Rows are points. Each table stands for the endless flat space through its points: a line for two points, a plane for three, and so on. Write the one point that lies in both, or say that there is none.

First, 2 rows:
[[-25 -27 -35]
 [-25 -23 -19]]
Second (2 x 3):
[[-43 -25  -9]
 [-37 -25 -15]]
They share: [-25 -25 -27]

First:
[[-22 -21  32 -23]
 [-27 -36  -3 -18]]
Second, 3 rows:
[[-31 -51   4 -30]
 [-35 -39  20  -6]
 [-13 -15  16 -36]]
They share: [-24 -27  18 -21]

First (3 x 6):
[[ 11  -6   5 -16 -16  -6]
 [-25   3  31  -7 -17 -19]
 [ 14 -13   2 -13 -23  -7]]
Second (4 x 6):
[[ -7   0  34 -20 -13 -14]
 [ -7 -16  14 -28  -5 -16]
 [ -6  -5  24 -12 -11 -18]
 [ -5  -7  31 -25 -11 -15]]
They share: [-13   5  23 -13 -11 -13]

First, 3 rows:
[[-10  20  -9 -36 -34 -28 -18  12]
 [-32   0   8  -9   2 -33 -34 -31]
 [-26   3   5 -36 -25 -39 -37   2]]
Second (4 x 8):
[[-17  37 -11   0   0 -36 -22  -7]
 [-34   7  -2 -17 -20 -16 -16 -25]
 [-26   8 -12 -12 -25 -45 -38  -8]
 [-25  20 -13  -9 -15 -43 -32  -8]]
They share: no point

First (2 x 9):
[[ 20   8  13 -20   7 -14 -25  14   3]
 [ 24  16  25 -24  -1 -30 -25  26  -1]]
Second (2 x 9):
[[ 25  18  14 -29   3 -28 -11  21   6]
 [ 26  20  10 -32   4 -29  -4  20   9]]
They share: [ 23  14  22 -23   1 -26 -25  23   0]

First (3 x 11):
[[-14 -12  -4 -21  10  -5 -54  37  34   8  -3]
 [ 16 -31 -18 -22  -8  -9 -19  12  35 -12  15]
 [  4 -21 -10 -20   2  -9 -31  20  33  -6   9]]
Second:
[[  2   3  -3   4  30 -10 -47  22  26 -10  34]
 [  2  14 -11   2  19 -11 -38  31  18 -28  19]
 [-10 -12   9 -14  33 -25 -32   1  26   8  25]]
They share: no point

First (3 x 14):
[[ 23 -45  22   8   0 -10   4  31  27  10   8   2  20 -20]
 [ 21 -33  10  36 -15  -8  22  20  28   8  21 -10  12  -9]
 [-14  -3  25   1   0  -3   7 -15  23  18  31 -10  22 -34]]
Second:
[[ -8 -18   4   7 -24   6   1  -3   5  -6  31   5   4 -25]
 [  2 -20  12  17 -14  -2  11   3  19   6  27  -5  12 -21]]
They share: [  7 -21  16  22  -9  -6  16   6  26  12  25 -10  16 -19]

First (3 x 18):
[[-15 -20 -24  -4  33  31  40  30   0   3 -17  10 -15  17 -33 -33  21 -10]
 [ 23  20  -1 -11   7  15   7   4  15  28   8  -8  -4 -26 -12   9  33 -21]
 [  1  -2 -12  -8  21  25  26  20   6  13  -7   2  -9  -1 -25 -15  27 -14]]
Second, 3 rows:
[[-16   9   1   2  20   8  44   7  -9  39 -32 -22  -5  18 -40  -9  45 -12]
 [ -9   5  -6   0  21  12  37   9  -3  32 -22 -14  -8  10 -33 -10  38 -14]
 [-12   1  -7   8  12  20  38   1  -7  33 -22 -12  -1   8 -28  -3  43  -4]]
They share: [  5  -3 -20  -4  23  20  23  13   9  18  -2   2 -14  -6 -19 -12  24 -18]

First:
[[ 28   1  -2   3 -42  46  40  12  -5  -1 -20 -12  -4 -15  33  10  11 -10
   41  33]
 [ -9   2 -17 -26 -16  19  30  25 -39  18  -4  -8  -4  11  12  31  -8 -24
    6  21]
 [ 18  11 -32   1 -22  16  12  -2  -9 -27  -4 -44  20   5  39   4 -11 -30
   27   9]]
Second:
[[  2   3 -29  -1 -15  22  25  14 -23   3 -12 -32  14   6  30  11 -11 -28
   14  16]
 [ 20  -6 -26 -22 -36  22   7   8  -5 -15   3 -29   5  -3  27  17 -14 -22
   26  22]]
They share: no point

First, 3 rows:
[[ -1  16  15 -11  15 -14 -18  17 -15  -8  -1 -27  -1   1  -9 -21  29  22
   16 -13 -10  12  10  -6]
 [ -5  15  14 -14  19  -9 -28  21 -11 -12   4 -31  -7   3 -11 -32  29  21
   19  -4 -11  18   5 -11]
 [ 11  24  17  -7  11 -20  -6  13 -11  -8  -5 -25  11  -3 -17  -9  35  24
    8 -25 -14   2  16   8]]
Second:
[[ 13  11  25 -16  26  -2 -14   4 -27  -8 -14 -12   5 -11   6   0  13  16
   -1  -4   6  30  22  -7]
 [ 13  22  27 -18  26   0 -16  -5 -24  -9  -7  -6  -1  -8   6  -2  17  22
    0   2  11  31  20 -13]
 [-35  12  -1   2 -14 -44  -4  25 -26  13   7 -34 -13  22  -2 -30  41  34
   50 -42 -19 -23   0 -17]]
They share: [ -5  10  15  -9  11 -18 -10  13 -27   0  -7 -21  -1   1   3 -11  23  22
  18 -19  -4  10  14 -10]

First:
[[-30  41  14   4  20 -11  56  38 -12  -5 -17 -16 -38 -24   0 -29  15   3
   31   7  22  41 -53 -15]
 [ -2  11  32  32  10  -5   2  10 -26 -23   5 -28  -4   2  20 -13   5 -19
   31 -23 -26   1 -15 -39]
 [-50  41  -1 -16  40   4  26  28  -2  -5   8  14 -13 -19  20 -19 -10  -7
   16  -8  -8  16 -33 -15]]
Second:
[[-13  46  -2  -4  13  -3  31  29   4  -8 -10 -16  -4   7  -3 -18  -1  14
   50 -28 -21  30 -33 -30]
 [-25  43  31   8   7 -12   4  35 -20  19 -25 -10 -13  16  30 -24 -28  11
   38 -10 -27  24 -45 -15]
 [  8  11   7  26  17  -5  13  21 -15 -13  -7 -19  15 -21   5 -15  -2 -26
    1  -6 -20  29 -11 -36]
 [  4  30  -9   9  14  -3  31  25   2 -17  -6 -20  11  -8 -10 -14   5  -5
   28 -22 -20  34 -19 -37]]
They share: no point

First:
[[ 13  12  34 -21   3  13 -33 -51 -20  24 -13  -7  30 -18   3  -2 -16 -24
   -1 -15  -5  20  -9   8]
 [ 20  15  -2 -11  38  -3  -9  19  35  44 -24  25   9  52 -16  40   6 -22
   32  -8 -14  28 -30  19]
 [ 30  37  37 -30   0 -15 -31 -19 -15  10 -14  10   8  19  -4   1 -12 -29
    8 -13  15  15 -25  10]
 [  6   8   8   3 -20  20 -52 -23  -6  36  -6 -21 -18  15  11   3  -1  -5
  -21  -8 -19  25   2  34]
 [  5   3  20 -13  12  18 -31 -33  -4  37 -16  -6  24  -3  -1  10 -10 -19
    3  -8 -18  26  -8  13]]
Second (3 x 24):
[[  3  10  -1 -21   5  18  -9 -26   6   3 -29  -7   9  15 -22  25  11 -37
   13   0   7  13 -15   4]
 [ 31  52  23 -35  47  12 -51 -26  14  17  -1  21  31  -1   6   5  -9 -25
  -15 -18  -9  41 -33  18]
 [ 25  18  35 -17  13  -6 -27 -16  -2  29  -7  15  17  21   0   5  -9 -19
   11 -22  -7  25 -27  10]]
They share: no point

First (4 x 24):
[[-13  10 -23  18  20  -1  38 -40 -19  -8  -6  -1   8  31   5 -15 -40 -16
  -17 -24 -29 -29  22 -14]
 [-17   0  -2 -16   1  -8  19 -31 -15   8 -30 -15  -1  -3  22 -12 -29   5
   10 -14 -15  -7   3   9]
 [ 18 -25  -2  19  16  27  24  -6 -25  23  -5   5   4 -28  42 -27 -44 -15
   35  11 -45  18  13 -16]
 [ 16  -5  -7  27  53   0  33 -21 -33   5  25  -9  23  32  -7 -44 -21 -36
  -10  11 -19  -2  56 -21]]
Second, 5 rows:
[[ 15   8 -11 -33  72  15   5 -51 -23  23  -7 -46 -10  45  36 -43 -46 -20
    6  -4 -23 -13  -2  -6]
 [  6 -11 -18   6  18 -46  43 -29 -45  -3  17 -35  -7   6 -19 -28 -22  -2
  -31 -23 -24 -29  44 -26]
 [-30   0   2  31 -13   0  37 -16  -4 -14   9   0  36 -10   5 -10 -22 -11
   -9  -4 -36  -1  51 -25]
 [ 29 -20  -1   2  53   6  22 -30 -26  10 -22  -7 -17  13  34 -17 -14 -18
   21  -4  -3  -6  -8  12]
 [ -2 -10  -4  25  12   1  40 -11 -18   2 -10   9  14 -11  22 -14 -17 -17
   12  -4 -16   5  20   7]]
They share: no point

First:
[[ 40 -30  21  -5 -28  30  15  19 -10 -18   5  15  17  -1  22   2  -1  15
  -26  14 -19  41   5  -2]
 [ 15  -2  22 -29   3  28  30  13   1   9   5   5  11  21  28  10  17  -2
    5  12 -16  29   4 -24]
 [ 28 -28  30  -9 -17  14 -11   5 -23  -9 -16  37  10 -23   9  10  14  23
  -44  27 -38  20 -11   2]
 [ -3   7  31 -38  21  13   9  -2  -8  24 -13  23   2   6  16  19  35   1
   -4  24 -34   8 -11 -27]]
Second, 2 rows:
[[ 28 -13  40  -8  -9  11  24   3  -1  14  -4  14  -1  12  37   4  25  12
  -21  19 -20  28 -10 -25]
 [  8 -13  10 -33  -9  26 -11  23 -16 -11  -9  34  19  -8   2   9  -5   7
  -16   9 -40  13   0  -5]]
They share: no point

First:
[[-23  -3  -7 -20  17 -28  35  -6   1 -25   4 -15 -27 -37 -16  10   0  27
  -19 -10  -6 -10  -5 -46]
 [  2  -3  33  -5  32  -3 -10  -1  36  15  29 -15 -32 -22 -26  10  40   2
  -49   0  -1  15  10  -1]
 [-11 -25  41   4  39 -10 -19  -6  35  -3  24 -29 -21 -21 -16  18  34   3
  -57   4  -6   8  13  16]
 [  5  24   5 -26  16 -11  20   3  22  16  22   5 -46 -35 -36   2  27  16
  -28  -5  -2  10   4 -43]]
Second:
[[ -9  -6  -4 -16  24 -15  22  -3   8  -1   4 -15 -21 -25 -21   4   6  -7
  -33  -4  -2   3   3 -22]
 [-21  -4   2 -10  36 -13  22  -3  -4  -1  16 -21 -19 -17 -27   8   4  -3
  -25   0   4  -9  -3 -20]
 [  4  -4  -4 -20  14 -15  22  -1  20   0  -2 -13 -23 -31 -11  -1  14  -4
  -36 -11  -3  13   4 -24]]
They share: no point

First, 4 rows:
[[-24  -3 -20   1 -27  12  -7 -20  31   7  22 -25   5  16 -33  18   5  17
    7 -44  -7 -16 -25 -12]
 [-21  -6 -18  18 -20  -9   5  -7  17   2  18 -29 -20   8 -19  13  -9  14
   19 -38   9 -22 -22 -27]
 [ -6 -10 -15   4  -3   0   4  -5  30  24  17 -24  -8  -5 -19  28  -2  21
   18 -19   1   3   3 -20]
 [-15  -6 -28  14 -10 -39  11  -3   3   6   8 -51 -36   6  13 -13 -11  -4
   25 -32  25 -28 -28 -45]]
Second:
[[-31  -6  14 -15  25 -24  13  -2  41  17   4 -26 -14  16 -45  22 -32  34
   12 -15   7  14   1 -37]
 [ -1  17  -9  18  -4 -19  22   6  34  40 -20 -36 -46  -3 -53  29  -4  15
   33 -43  18 -16 -25 -10]
 [-24 -14 -25  36 -44  23   6 -31   8  10  35  14 -16   1  10  24 -28  24
    1 -45   3 -14   3 -41]
 [-21   7 -11 -11  13 -28  27  27  48  31  36 -46   5  -9 -14   4 -45  29
    4  -2  27  32   0 -11]
 [-25   1 -15  29 -52   5   8 -15  24  27 -14   0 -36   3 -51  17  -9  17
   35 -88  -9 -26  -4 -37]
 [-21 -10 -37   2 -24 -54  12  19   4  15  18 -52  32 -47  -8  -4   7 -21
   -6 -21  60 -27  27  14]
 [  4   4 -24  24   4   0  22   7  27  23  43 -34 -25  -6  14  27 -28  27
   10   4  23   9 -24 -13]]
They share: [-13  -9 -15  17 -10  -9   8  -2  20  11  17 -26 -21  -1 -17  21 -10  18
  22 -27   9 -11  -8 -27]
